Each point is reached from the start by the listed moves, each made once or not at all, plus a little noise. Say if it took an odd or an even number of moves. Then give how often each move was made.
In the rows, 128 means zero.

Moves:
(1): [135 196]
(2): [ 82 113]
Start: [138 135]
Points:
[143 202] -> odd (1, 0)
[138 136] -> even (0, 0)

Moves:
(1): [137  30 147 157 136 161]
(2): [148 146 134 170 169 128]
(3): [109 153 215 128 134 154]
(4): [ 91 142 116 142 131 148]
Start: [143 152 139 118 133 134]
Points:
[112 210 218 173 181 179] -> odd (0, 1, 1, 1)
[165 174 147 158 173 134] -> odd (0, 1, 0, 0)
[106 167 130 131 138 154] -> odd (0, 0, 0, 1)
[118  68 148 162 138 190] -> even (1, 0, 0, 1)

Moves:
(1): [117 116 108 114 130 127 129 130]
(2): [127 120 140 110 117 136 145 147]
(3): [126 128 131 130 144 133 126 137]
(4): [ 68  89 166 163 120  98 126 108]
(5): [129  98 112 136 157  95 136 134]
(6): [130 122 120 145 137 107 166 134]
(7): [135 122 132 141 122 134 123 131]
(8): [104  77 168 150 140 117 157 110]
Start: [126 143 137 158 149 127 146 118]
Points:
[ 35  26 209 198 137 100 185 104] -> odd (1, 1, 0, 1, 0, 0, 1, 1)
[ 90  36 148 176 204  74 238 143] -> even (1, 1, 1, 0, 1, 1, 0, 1)
[109  46 176 184 172  96 195 129] -> even (0, 1, 0, 0, 1, 0, 1, 1)
[ 98  43 145 187 185  88 180 111] -> even (1, 0, 0, 0, 1, 0, 1, 1)

Moves:
(1): [115 128 131  94 115 125 122 101 117 151 107 116  91]
(2): [145 141 126 117 104 128 124 152 155 135 129 113 154]
(3): [150 142 107 116 113 124 106 117 172 156 140 138 113]
(4): [158 171 114 132 117 159 168 114  88 105  82  96 105]
(5): [138 120 126  99 140 132 124 118 174 110 155 133 139]
(6): [157 115 110 131  89 118 131 150  95 152 113 137 153]
(7): [126 134 145 118 150 100 129 153 115 154 165 136 133]
(8): [109 149 151 121 154 157 165 107 126 179 122 165 125]
(9): [136 129 121 192 136  99 181 158 179 133  95 152  78]
(10): [134 120 153 122 114 141 132 129 125 118 153 167 132]
(11): [168 136 190 128 116  88 137  98 114  88 144 156 139]
Start: [135 162  98 133 135 130 107 143 129 125 146 159 117]
Points:
[217 163  74 106  49 104 132 175 249 185 142 221  81] -> odd (1, 1, 1, 0, 1, 1, 0, 0, 1, 1, 0)
[248 183 119  82  55  79  88 136 201 127 185 201 176] -> odd (0, 1, 1, 0, 1, 1, 0, 0, 0, 0, 1)
[178 140  74 107 108 126 107 151 141 130 155 171 156] -> even (0, 0, 0, 0, 1, 1, 0, 0, 0, 0, 0)
